Each row is a point. Any point is a mix of the corners, with weights that add up to 1. It lies inside the corners' shape when no weight is negative. Is each point inside? If not, which corners have a negative weight?
(in the rows, 128 means zero)

Corners:
(1): [180 108]
(2): [105 146]
(3): [77 81]
Points:
[152 134] => outside (3)
[107 142] => inside
[ 83 131] => outside (1)
[ 71 119] => outside (1)
[148 121] => inside
[164 113] => inside

Corners:
(1): [133 192  94 164 155  78]
(2): [144 154 158  75 152  98]
(3): [129 192 151 114 132 134]
(4): [ 87 145 118 116 129 176]
(5): [173  95 183  81 107 128]
(6): [159  91 147  67  63 103]
(7): [132 184  93 135 153 172]
Points:
[126 134 135  97 111 136] => inside
[125 187 110 136 145 118] => outside (5)
[137 122 141 102  97 120] => outside (2, 7)
[132 180 143 111 152 127] => outside (6)

Corners:
(1): [ 89 101 133 158 112 159 103  83 152 165 101 117]
(2): [115 212 130 154  86 128 100  96 122 138  43  83]
(3): [144 105 127 108 108 169 146 202 134 119 137 178]
(4): [ 68 177 115 118 188 128  69  68 101 131  62  83]
(5): [117 131 103 112 107 144 117 151 102 168 141 171]
(6): [ 72 154 126 152 120 122 141  64 128 143  75 123]
(7): [150 111 128  68 120 167 146 144 117 137 138 148]
(8): [212  47 138 140 105  75 113  96 173 149 158 126]
(9): [146 142 145 102 154 140 141 136 105 155 173 159]
(10): [159 102  86 111 122 181 131 143 167 138 124 197]
(11): [199  78 171 104 107  93 109  75 132 107 167 158]
(12): [ 56 210 128 137 107  85 105  96 159 149  70  87]
(13): [ 76 212 127 133 105 123 122  97 107 116 115  76]
Points:
[135 124 137 118 114 130 124 122 132 130 128 144] => inside
[131 130 129 117 118 141 118 128 130 141 123 135] => outside (6)
[137 135 131 139 107 120 109  99 139 143 102 113] => inside
[123 160 139 112 123 104 111  92 110 139 123 116] => outside (1, 3, 10)

Corners:
(1): [203 133 143 177 163 122  96  68 193 151 138  86  98 181 100 173 136 173
  71  98]
(2): [ 88 178 127 174 128 154 142 138  92  57 176 157 101 153 103 117 107  80
 121 134]
(3): [166  93 137 112  92  75 140 147 130 152 169  96 125  81 143 115 126 140
 170 158]
(4): [105 108 112  73  91  75 154 168  70 142 133 178 107 129 133 134 173 142
 167 120]
(5): [148  80 127  80 132 110 133 157  99 139 161 114 125  57 178 119 148 158
 138  90]
(6): [143 105  92  85 137  91 142  85 109 174 151 128 134 108 150 109 151 140
 158  98]
(7): [158  96 157 128 168 102 113  90 188 100 115 138 141 141 112 144  99 130
 130  96]
(8): [ 85 141  59 203 103 142 181 137  78  85  87 181  76 125 119  92 109  96
 121 149]
(9): [128 108  84  69  93  98  99 159  68  94 135 179 156  81 177  88 189 109
 156 158]
(10): [ 80 141 134 153 137 140 164 105  89  82 111 128  68 161 123  98  99 131
  72 160]
(11): [146  98 107  59 135 108 102 153  50 171 173 189 129  42 174 128 158 132
 173 160]
(12): [ 92 145 100  95  94 148 169 155 105 104 128 158 146  85 128 105 180 136
 147 161]
(13): [136 168  82 146 132 143 191 121  56  87  98 110  97 165  93 141 110  90
  96 162]
(14): [220 150 189 151 146  92 129  93 190 180 113 106 139 144 172 130 118 178
  93 113]
(15): [ 78 131  86  67 147 121 140 182 102 139 111 150 117 144 128  72 158  99
 143 152]
(16): [151  99 183 142 126 121  77  98 140 189 111  67 158 142 128 168 123 138
 119  96]
(17): [ 70 217  72 160  90 159 135 129  97  73 120 129  56 172 128 132  56  92
 126 162]
(18): [ 63 198 113 181 162 120 135 114  96  69 117  92  73 108 115 104 102 125
 145 147]
(19): [113 134 141 135 175 156 138  96 103 102 139 113  66 123 174 160 154  75
 163 162]
(20): [214 118 163 140 143 142 119  95 157 162 103  81 110 173 100 116 145 193
 129  66]
(21): [ 84 143 108 172 156 157 159 135  87  79 109 140 116 175 151 140 107 149
 142 183]
Points:
[106 141 106 126 145 131 135 124  98 115 119 131 112 116 143 120 130 116
 127 153] => outside (2, 3, 4, 20)
[110 139 109 131 126 124 142 136  92 112 138 137 107 118 140 123 132 120
 133 149] => outside (7, 20)
[120 130 122 126 132 123 138 123 107 115 121 128 120 124 133 124 145 118
 121 129] => outside (3, 11, 17, 20, 21)
[126 136 121 132 129 121 137 124 110 120 128 132 112 133 130 125 132 130
 135 140] => outside (5)
[126 135 122 132 127 125 136 133 106 113 133 129 106 128 133 125 128 123
 134 142] => outside (6)
